Each row of a before or after table is a point. The points were changed in one or more steps. Then noise was added and the rows were shuffled. The steps act on columns, c1 being the first. Name the steps. A step turns or swaps two columns, mirrors them in a line or flattens them onto one, adds a multiple of one to another, or multiplies or shifts one. Angles are multiples of 10 degrees, from the lower column toward the higher: turns from -170 to 170, lines from 10 to 170 but not 90. Use the fewest steps. Two steps may share a column if one is a turn and the other turns, adds or multiplies; they go together, in the order done. Otherwise the lowest column goes first.
In the rows, zero is written as 128.

Before, 13 rows:
[[161  74]
 [169 135]
 [156 134]
 [178 136]
 [163  95]
 [159 122]
 [151 137]
 [153 122]
 [102 120]
 [177  21]
 [169 120]
 [166 138]
 [ 14 124]]
After:
[[ 98 129]
 [ 70 227]
 [ 88 150]
 [238 149]
 [ 89 116]
 [ 76 115]
 [158 148]
 [102 126]
 [101 119]
 [ 87 129]
 [109 117]
 [ 95 114]
 [ 86 177]]
Steps: turn c1 and c2 by -170 degrees

Before (11 x 4):
[[112  87 195  95]
 [110 105 162  94]
 [110 183 204 136]
 [127 153 148 124]
 [158 112 176 129]
 [117 131 101 118]
 [138 130 159 138]
 [117 129 101 180]
 [168  88 151  74]
 [ 45  80 159  48]
 [106  16 132 174]]
After, 11 rows:
[[116 113 104 174]
 [136 153 144 130]
 [156 176 174 156]
 [147 127 156 137]
 [148 110 163  61]
 [122 109 114  36]
 [154 101 169  82]
 [115 135 103 118]
 [157 110 176 123]
 [139 120 146  86]
 [126   9 125 132]]
Steps: flatten c1 and c3 onto the line at 60 degrees; turn c2 and c4 by 20 degrees

Before (9 x 8):
[[138 116  82 117  99 120 162  92]
 [195 139 106 107 103 117 162 153]
 [155 117 102 126 156 126 117 119]
 [206 126 132 146 101  95 116 118]
 [124 117 206 124 137 181 158  98]
 [ 76 148 131 131 104 104  37 136]
 [106 187  98 125 126 109 160  90]
 [ 74 137  88 186 113 100 101 139]
 [ 84 151 151 186 100 200  52 117]]
After:
[[135  83 244 114 146 167 148  99]
 [ 67 145  83 184 124 133 173 153]
 [ 44 148 111 131  99 106 130 110]
 [118 135  86 116 112 116 165  96]
 [163 151  65  60 108 115 104 142]
 [107 121 107 129 151 124 106 116]
 [152  99 180  54  80 199  62 118]
 [142 181  41  92 140 145 159  83]
 [184 161 103 109  73 121  48 136]]
Steps: turn c1 and c4 by 160 degrees; add 0.7 times c8 to c4; turn c2 and c6 by 40 degrees; add -1 times c2 to c3; turn c5 and c7 by -20 degrees

Before:
[[138 109 147 107 118  97 132 143 133 160 162]
 [177 144 129 123  96  97 129 142 120 166 125]
 [103 133 105 149  61 131 116  66 122 174 146]
 [136 102 102 122 158 128 148 117 174  93 104]
 [119 117 163 118 146 113 156  79 178 134  91]
 [ 51  95 155 108  51 179 143 148 125 186  71]
 [ 82  79 125 163 103  93 142  81 149 154 103]
 [143 106 122 104 139  72 183  83 133 141  90]
 [ 93  88 193 100 168 167 128 116  88 153 119]
 [147 107 166 146  95 165 155 117 155 114 138]
 [105 141 128 113  83  73 113 115  86 149 141]
 [106 141  96 179  99 117 109 131 118 134 142]
 [104 154 100 125 132 100 157 160 108 149 137]]
After, 13 rows:
[[111 154 128 138 168 230 128 108  82 156 140]
 [ 95 127 100 130 145 204 161 151 120 114 136]
 [150 118 165 127 133  44 144 124 168 164 138]
 [157 181 122  97 134 186 179  91 136 112  91]
 [132 162 147 106 160 152 130 146 123 121 162]
 [170 136 129 128 177 195 131 158 119 137 124]
 [ 99 134 193 123 129  18 142 104  82  81 119]
 [140 148 103  97  83  94 131 120 168 119 104]
 [101 187 125 146 163 119 133  68 167 136 103]
 [106 126  96 180 149 161 114 123 140 151 143]
 [ 49 120 155 109 217   7 143 119 120 165  71]
 [125 122 105 151 201 130 119  62 130 162 146]
 [135 146 163  91 125 137 138  79 171 109  91]]
Steps: turn c1 and c8 by 20 degrees; turn c2 and c6 by 140 degrees; multiply c6 by 2; turn c7 and c9 by 20 degrees; turn c4 and c9 by 30 degrees; turn c5 and c10 by -120 degrees

Before, 8 rows:
[[114  97 127 162 170  86 179 159 144  99 121 115]
 [156 116  65 203  71 186 189  95  65 126 166  96]
 [133 144 130  89 176 143 107 188 160 148  75 194]
 [129 178 127  96 121 126 129 167 217 117  79 142]
 [153 101 146 172  56 181 226 143  68 136 190  93]
 [169  82  98 149  55 125 157 112  88 154 197 100]
 [ 95 135  99 150  94  92 164 192 115 109 123 162]
 [103 197 163 119 166  72 112 168 167 169  41 160]]
After, 8 rows:
[[134 177 144 151 178 129  75 173  56 118 178 106]
 [120  22  77 120 168 168 107 102 197 157  71 162]
 [ 65 108  57  68 147 133 140  96 209 125 108 186]
 [115 145 153 144 103 127  59 183  76 141 180  49]
 [ 72  90 128  99 160 132 171 140 219 139  67 179]
 [188 206 185 131 114 126  64 156  72 167 197  95]
 [171 157 101  97 151 107 114 197 160 107 139 106]
 [173  94 132  99 100 131 131 168  94 100 136 154]]
Steps: turn c1 and c6 by 110 degrees; add -1.5 times c6 to c2; mirror c3 and c11 in the line at 170 degrees; turn c4 and c12 by 160 degrees; turn c5 and c9 by -150 degrees; shift c7 by -50; add -0.3 times c10 to c8

Before, 9 rows:
[[117 111 151 145 149  85 158  95 154 153 128 157 105 115 146 133 140 142]
 [119  98 130 117 129 101 124 130 148 125 114 150 105 119 125  81 147 151]
 [160 127  91  73 164 101 200 170 134 176  96  93 142 100  94 167  88 121]
 [130 122  98 100 107 169 136 127 144 113 139 158 160 136 115 117 136 120]
 [107 115  96 128 129  85 110 133 143 150 153 131 104 133 157 107 152 133]
 [190 128 148 129 179  98 131 184 164 132 138  59 167  99 141  99  77 165]
 [130 122 161 142 144 111 125 140 147 188 140 160 118  79 136 115 132 123]
 [129 138  92 119  86 145 164 138  96 103 119 146 133 147 102 118 164 128]
 [132 137  78 109 102 171 118 120 119  99 127 147  90 146 102 131 151 109]]
After (9 x 18):
[[132 140 173 136  86 159 143 139  99  79 116 128 133 126 100 118 164 120]
 [130 120 108 123 142 111  99 143 145 248 141 118 119 186 137 114 129 144]
 [118 112 140  98 149 110  90  94 156 176 129  84 106 158 146 132 145 136]
 [129 123 145 155 106 175 154 123 144 100 139 141 160 139 114 116 134 108]
 [134 137 144 162 103 176 176 119 121  73 127 144  90 126 103 130 147 121]
 [189 127 121  83 182  55 109 182 163 134 139 151 166 108 139  97  46 112]
 [103 114 128 125 129 105 163 135 141 173 154  91 107 126 160 107 165 127]
 [161 125 209 171 163  76 122 170 135 221  98 134 141 128  90 169  74  84]
 [120 100 122 110 130 118 126 127 145 119 113 100 104 151 124  83 149 107]]
Steps: add -0.5 times c1 to c17; turn c3 and c7 by -120 degrees; turn c4 and c18 by 120 degrees; multiply c4 by 1.3; turn c12 and c14 by 140 degrees; turn c6 and c12 by 50 degrees; multiply c10 by 2
